Each row is a point. Each copy is the shape, with its points in the same order, stretched, turned, moved and blurred by noise. Say if it was mirrored as well.

Shape (6 x 3):
[[ 8.8 -3.2  0.7]
 [-2.5 -0.6  0.6]
 [-1.7 -2.0 -5.2]
 [-0.8 -1.7 -2.3]
 [ 2.0  7.2  0.6]
 [-0.4 -1.1  0.2]]
Copy 1 (6 x 3):
[[ 5.3  3.5  4.5]
 [ 0.4 -2.2 -0.6]
 [ 2.2  1.3 -5.2]
 [ 2.0  0.5 -2.2]
 [-4.3  2.6  3.0]
 [ 1.7 -0.8  0.5]]
Copy 1 is: only turned
Copy 2 (6 x 3):
[[ 3.6 -6.3 -3.9]
 [-0.7  1.8  0.2]
 [-5.1 -0.3  0.3]
 [-2.7  1.0 -0.7]
 [ 2.4 -1.5  5.6]
 [-0.8  1.7 -0.6]]
Copy 2 is: mirrored
Copy 3 (6 x 3):
[[-1.2 -6.6  2.7]
 [ 1.9  2.4 -2.1]
 [ 1.7 -0.6 -7.7]
 [ 1.9 -1.1 -3.6]
 [-7.4  0.6 -0.6]
 [ 0.9  0.7 -1.4]]
Copy 3 is: mirrored
Copy 4 (6 x 3):
[[ 7.9  8.2  2.1]
 [ 0.1 -1.3 -1.1]
 [-1.9  4.7 -3.2]
 [-0.5  2.7 -1.6]
 [ 6.7 -0.4 -5.3]
 [ 1.1  0.9 -0.9]]
Copy 4 is: mirrored

Shape (7 x 4):
[[ 0.0 -1.3 -2.5  3.1]
 [-3.5  3.3  1.8 -3.4]
 [-0.8  1.8  3.7 -1.9]
 [ 3.3 -0.6  2.0  2.4]
 [-0.4  2.1 -1.1  5.6]
 [-3.4  3.0  5.7 -3.8]
 [ 2.1  2.7 -3.6  3.2]]
Copy 1 (7 x 4):
[[ 0.6 -2.8 -0.6  2.1]
 [ 6.6  3.6  4.1 -3.1]
 [ 3.5  3.9  4.1 -2.6]
 [-1.7  1.7  0.4  1.6]
 [ 2.8 -0.6  1.2  5.3]
 [ 4.7  6.2  6.9 -4.5]
 [ 3.0 -0.1 -3.7  4.4]]
Copy 1 is: mirrored
Copy 2 (7 x 4):
[[ 1.8  2.1 -4.4 -0.7]
 [-3.2 -1.8  4.2 -2.2]
 [-2.4  0.7  4.8 -0.4]
 [-0.2  3.7 -0.1  2.4]
 [-1.5  4.0 -6.2 -0.3]
 [-4.5  0.1  7.7 -2.2]
 [-0.8  0.1 -5.8  1.5]]
Copy 2 is: mirrored

Shape (11 x 8):
[[ 5.7 -1.8  1.0  1.9 -3.4  6.3 -1.7 -1.9]
 [ 5.1  1.7 -1.1 -3.4 -1.4 -2.4  0.3 -1.9]
 [ 1.4  3.5  0.5 -1.7  4.1 -5.3  0.7 -3.9]
 [ 0.1 -2.0  0.1  1.6  1.8  0.7 -5.7  3.5]
 [-1.9 -5.7 -3.3  1.8 -5.7 -4.0  1.9  6.3]
 [-5.4 -3.1  0.6 -4.1 -1.8 -0.4 -0.5 -0.4]
 [ 7.9 -2.7 -4.0 -0.6  0.7  0.1 -1.9 -0.4]
 [ 1.8 -2.4  6.1  0.4  4.9  3.4  1.4  1.9]
 [ 3.1 -2.4  1.6  1.1 -0.8 -1.3 -3.3  2.7]
 [-1.7  4.3  3.4  7.1  2.6 -2.2  0.4 -1.0]
 [ 1.1  4.1 -2.5 -0.4  1.5 -2.0 -2.6  1.6]]
Copy 1 (11 x 8):
[[ 2.3  4.5 -3.9  2.4  1.6 -3.9  4.8 -5.8]
 [ 7.5  1.0 -2.2  0.6  1.0 -4.5  1.9  1.5]
 [ 5.1  0.1  2.9 -4.3 -0.6 -4.0 -1.9  1.9]
 [-3.4  2.3 -1.1  2.4  3.1 -3.4  0.8  2.0]
 [-1.4 -6.5 -4.4  9.6  3.4  0.1 -5.1  1.2]
 [-3.4 -5.5 -5.8 -1.0 -1.6 -3.9 -2.2  1.9]
 [ 5.4  2.7 -3.3  2.7  7.4 -4.7  2.4 -1.7]
 [-4.1 -0.9  2.1 -3.7  1.9 -1.3  5.8 -4.3]
 [-0.1  0.2 -0.5  3.8  2.5 -4.3  1.0  0.4]
 [-1.5  3.4  6.8  0.5 -4.5  1.5 -2.3 -1.0]
 [ 3.0  2.5 -0.2  1.0  0.5 -2.1  0.7  6.7]]
Copy 1 is: mirrored
Copy 2 (11 x 8):
[[ 6.0  0.3 -3.5  5.1 -5.3  2.2 -2.9 -2.5]
 [ 0.4 -0.4 -4.6 -2.7 -0.4  0.6  2.2  1.2]
 [-1.9  4.0 -2.8 -4.2  6.0 -1.1  2.5  0.4]
 [-2.6 -0.6  1.3  3.0  0.1  0.6 -7.4 -1.4]
 [-4.3 -8.0  6.8  3.8 -3.7 -2.7  1.1 -4.2]
 [-6.2  0.2  0.1  1.7 -1.5  4.4  3.8 -3.0]
 [ 2.8 -5.1 -4.4 -0.4  0.4 -0.2 -2.2 -1.8]
 [ 0.5  3.0 -4.1  8.6  2.5  1.7 -0.6  0.6]
 [-1.9 -0.8 -0.8  3.6 -1.5 -2.1 -4.2 -0.8]
 [ 1.3  6.4  5.1  2.4  3.8 -2.8 -3.0 -1.6]
 [-0.4  0.0  1.8 -3.8  2.4  1.8 -4.2  2.8]]
Copy 2 is: mirrored
Copy 3 (11 x 8):
[[-5.0 -6.2  1.6 -3.3 -5.4  2.3 -1.0 -0.7]
 [-0.2 -1.7 -1.3  0.6 -2.7 -6.0 -0.4 -2.4]
 [ 2.3 -2.2 -0.8  0.7  4.2 -6.5  1.8 -3.8]
 [ 2.1 -3.7  2.2 -1.6  2.1  1.4 -4.3  3.3]
 [ 2.9  4.8  1.1  4.3 -4.6  1.5  1.6  5.7]
 [ 4.9  1.8 -3.9 -3.5 -1.4  3.1  0.9 -0.4]
 [-0.4 -6.7 -0.3  4.4 -3.5 -3.1 -2.5  0.8]
 [-0.1 -7.0  1.6 -6.2  1.9  0.1  4.0  4.8]
 [ 1.3 -2.5  4.5 -1.0 -1.8 -1.4 -0.6  1.2]
 [-3.4  0.1  6.0  0.0  7.2  0.1  3.3 -1.0]
 [-0.3  1.2 -0.4  0.7  2.7 -4.0 -4.5 -1.1]]
Copy 3 is: mirrored
Copy 4 (11 x 8):
[[ 0.8 -3.2  1.0  6.8 -2.3  2.7 -3.3 -0.8]
 [-0.2 -3.1  0.2 -3.1 -2.7  0.3  0.6 -1.0]
 [-1.8 -1.9 -3.2 -4.3  1.1 -4.2  3.0 -1.4]
 [-3.2  1.4  1.2  1.5  1.4  0.8 -7.1  1.3]
 [-2.0  7.7  3.0 -2.1 -5.4  4.4 -8.5 -5.6]
 [-4.1  3.6 -3.1 -1.1  0.8  4.8  1.4 -1.5]
 [ 1.9 -3.9 -1.1 -1.4 -1.9  1.1 -7.4 -0.8]
 [ 2.1 -0.4  0.1  4.6  7.0  0.6 -2.1 -2.2]
 [-2.5 -0.5  2.3  0.5 -0.4  1.4 -6.2 -2.9]
 [-2.9  3.0  1.4  3.1  0.1 -6.6  0.1 -1.9]
 [-1.9  1.0  2.2 -2.5 -1.8 -2.5 -2.0  3.8]]
Copy 4 is: mirrored

Shape (14 x 11):
[[-1.6  0.1 -0.5 -3.0 -4.1 -2.1  3.8  1.0 -0.2  1.8 -4.5]
 [ 0.8 -2.0 -4.9  2.7  4.6 -0.2 -3.5  4.0 -0.6  2.7 -1.0]
 [-6.2  1.9 -3.2  0.0 -1.9  4.7 -5.0 -1.2 -3.7  1.9  1.8]
 [-0.7 -1.1 -4.6  2.1  5.2 -3.1 -3.7 -0.1 -4.7  2.5 -3.0]
 [ 3.0  2.3  2.8  2.5  3.2 -1.5  1.0  3.9 -1.6  1.1  3.8]
 [-5.5  3.6  1.5 -1.5  1.0  0.2  1.6  1.3  1.5 -0.6  0.0]
 [-2.3 -2.5  1.2 -2.9 -2.6  0.5 -2.7 -1.4  1.1 -0.5 -3.8]
 [ 2.1  1.5 -1.9  6.6  3.0  2.6 -1.7  0.0  0.2  3.1 -1.8]
 [-8.7 -7.1  1.1  0.2 -0.4 -0.8 -4.0  0.1 -6.7 -5.9 -2.2]
 [-2.9  0.1  0.5 -4.6 -1.3  1.4 -0.6 -3.6 -1.3 -0.9  2.2]
 [-2.9 -2.0 -2.0 -1.2  2.4  5.9  4.1 -3.6 -2.2  5.5 -2.4]
 [-1.5 -7.5 -0.4  3.3 -2.4  0.5  4.4 -6.6  3.1 -3.1  1.7]
 [ 0.0  0.7 -0.8  0.1 -2.2  4.1  4.9 -0.3  2.1 -4.6 -2.1]
 [-3.0  1.2  0.8 -0.6 -2.0 -0.4 -2.1 -5.5  0.2 -3.1  2.9]]
Copy 1 (14 x 11):
[[ 1.7 -1.1 -1.9 -4.2 -3.2 -3.4 -2.7 -2.6 -0.3  0.0 -3.9]
 [-2.4  3.1  2.3  6.1  3.1 -5.5 -3.4  2.0 -2.4  1.4  2.7]
 [-6.8  1.7 -1.1  1.9 -1.6 -1.0 -8.9  0.7  1.5  0.3  0.2]
 [-2.0  5.1  2.3  7.8 -0.4 -2.7 -5.0 -1.4 -4.6  1.0  2.7]
 [-4.1  3.4  3.1  1.8 -1.7 -0.3  5.9  3.6 -0.9  0.1  4.6]
 [-4.9  0.1 -0.1 -0.7 -2.2 -0.3  2.3 -1.2  4.3 -0.6 -3.9]
 [ 2.0 -3.7  2.1 -1.0 -0.7 -0.9 -5.2 -1.4 -0.8 -2.6 -2.7]
 [-1.3  3.3  3.7  4.4 -0.8 -0.9 -2.7  2.8 -2.8  5.8  1.6]
 [ 4.5 -1.2 -1.6  8.5 -4.4  3.2 -6.1  0.1  2.5 -5.3 -1.6]
 [-4.0 -1.1 -1.7 -2.3 -0.3  1.7 -3.2 -1.9  1.4 -3.0  1.8]
 [-1.6 -1.8 -5.5  2.6 -0.2  2.6 -2.8 -1.5 -3.1  5.8 -0.5]
 [ 8.2 -4.3 -1.6  0.5  1.5  3.3 -2.1 -2.6  5.1  3.1  4.0]
 [ 3.2  0.6 -1.4 -4.7  2.1  2.0 -0.1  1.4  2.7  0.4 -4.7]
 [-2.2 -0.4  2.5 -2.0 -1.3  2.4 -4.0 -2.4  3.9 -1.9  2.6]]
Copy 1 is: only turned
Copy 2 (14 x 11):
[[  3.6   0.2   0.6  -1.0  -2.7  -6.6   4.4   0.9   1.3   0.5  -2.9]
 [  3.3  -6.1  -3.6  -1.6  -1.0   6.2  -0.6   6.2   0.2  -0.1   0.0]
 [ -2.5  -0.3  -7.5  -7.4  -3.5   6.0   5.3   3.8   6.3   0.5  -1.1]
 [  0.7  -4.7  -8.1   0.0   0.5   2.9  -0.9   5.0  -1.2   1.5  -3.2]
 [  3.0   3.0  -0.8   0.5  -4.1   4.0  -1.9   2.5  -3.7   0.3   5.2]
 [ -0.6   4.5   2.0  -2.2  -2.0   1.9   6.3   3.8   2.0   2.3  -0.4]
 [ -0.3  -2.9   1.2  -3.9  -1.7  -1.3   0.9  -2.0   5.8   1.4  -4.5]
 [  1.1  -1.8  -4.6   3.8  -5.0   7.5  -1.0   5.3   3.9  -0.2   1.0]
 [-10.5  -6.7  -1.2  -6.2  -3.1  -0.6   3.1  -3.6  -0.2   0.1  -6.4]
 [ -0.6   2.4  -2.4  -4.6   1.7   0.8   3.5  -2.2   4.0   1.5  -0.3]
 [  4.2  -1.8  -4.6   2.7  -2.1   3.3   9.6  -1.1   3.6   4.2  -0.4]
 [ -7.3  -6.1   0.9   3.5  -0.2  -2.4   4.1  -4.4   6.0   0.4   2.7]
 [ -0.7   1.3   3.5   1.6  -1.5   1.3   5.5  -0.7   4.6  -3.2  -1.2]
 [ -5.8   2.7  -2.2  -3.0   1.2   0.6   0.9  -0.5   6.1   0.3   0.0]]
Copy 2 is: only turned
